Every row gives one point. The last column is the point's height on a tilted bowl or saddle (a function of degree 2), plus a little noise. Count its main directions that bend up, bend down and stay straight.

Points (11 x 3):
[[ 0.17 -0.36 -0.58]
 [ 0.50  0.72  0.07]
 [-0.46 -0.19 -0.18]
 [ 0.37  0.16 -0.27]
 [-0.39  0.33 -0.54]
 [-0.32 -0.92 -0.31]
 [-0.27  0.31 -0.49]
 [ 0.12 -0.33 -0.51]
 [-0.01  0.46 -0.43]
 [-0.60 -0.48  0.08]
 [-0.54  0.44 -0.72]]
Directions: 1 up, 1 down, 0 straight

Points (11 x 3):
[[ 0.03 -0.17 -0.07]
 [ 0.00 -0.30 -0.03]
 [-0.38 -0.71  0.15]
 [ 0.16 -0.18 -0.07]
 [-0.22 -0.44  0.04]
 [ 0.46  0.10 -0.10]
 [-0.38  0.16  0.18]
 [ 0.32  0.41 -0.27]
 [-1.12 -0.27  1.32]
 [ 0.44 -0.25  0.13]
 [-0.35  0.81  0.37]]
Directions: 1 up, 0 down, 1 straight

Points (10 x 3):
[[-0.15 -0.34 -0.17]
 [-0.23 -0.75  0.52]
 [-0.17 -0.05 -0.26]
 [-0.16 -0.95  0.89]
 [-0.40 -0.11 -0.14]
 [ 0.72  0.20 -0.06]
 [ 0.23 -0.61 -0.17]
 [ 0.03 -0.53 -0.07]
 [-0.14  0.04 -0.26]
 [ 0.24  0.71  0.77]]
Directions: 1 up, 0 down, 1 straight

Points (16 x 4):
[[ 0.51 -0.11  0.22 -0.50]
 [-0.97  0.22 -0.37 -0.72]
 [-0.25  0.47  0.03 -0.12]
 [ 0.13 -0.11 -0.67 -0.01]
 [-0.18  0.10 -1.14 -0.33]
 [-0.41  0.02 -0.30 -0.16]
 [-0.23  0.22 -0.40 -0.23]
 [-0.05 -0.16 -0.40 -0.02]
 [-0.09 -0.59  0.76 -0.72]
 [ 0.25 -0.27  0.35 -0.55]
 [ 0.25 -0.36  0.06 -0.36]
 [ 0.36  0.07  1.01 -0.70]
 [-0.47 -0.49 -0.37  0.41]
 [-0.31 -0.14  0.13 -0.12]
 [-0.31  0.46 -0.72 -0.55]
 [-0.36 -0.05  0.67 -0.30]]
Directions: 1 up, 1 down, 1 straight

Points (15 x 4):
[[-0.11  0.92  0.34 -0.26]
 [-0.45 -0.71 -0.22 -0.71]
 [ 0.40  0.66  0.46  0.43]
 [-0.10  0.20  0.38  0.48]
 [-0.61  0.52 -0.65 -0.95]
 [-0.23 -0.03  0.12  0.31]
 [ 0.08  0.73  0.05  0.00]
 [ 0.44  0.07 -0.38  0.26]
 [ 0.17  0.40 -0.02  0.34]
 [-0.06 -0.66  0.15  0.22]
 [ 0.23  0.53  0.52  0.52]
 [ 0.26 -0.34 -0.45  0.03]
 [-0.70 -0.01  0.05 -0.26]
 [-0.45 -0.37  0.57 -0.07]
 [ 0.51  0.08 -0.75 -0.49]]
Directions: 0 up, 2 down, 1 straight

Points (16 x 4):
[[-0.54  0.46 -0.17  0.33]
 [-0.07 -0.56  1.10  0.95]
 [ 0.39  0.05  0.35  0.26]
 [ 0.16 -0.19 -0.40  0.25]
 [-0.17 -0.43  1.02  0.69]
 [ 0.23  0.07 -0.09  0.17]
 [ 0.05  0.02 -0.29  0.21]
 [ 0.73  0.46 -0.01  0.50]
 [ 0.43  0.51 -0.16  0.39]
 [ 0.83 -0.01 -0.14  0.39]
 [-0.08  0.39 -0.61  0.51]
 [ 0.24  0.12 -0.34  0.23]
 [-0.12  0.51  0.41  0.08]
 [ 0.65  0.19 -0.50  0.40]
 [ 0.05  0.14  0.94  0.32]
 [ 0.04 -0.53 -0.01  0.39]]
Directions: 2 up, 0 down, 1 straight
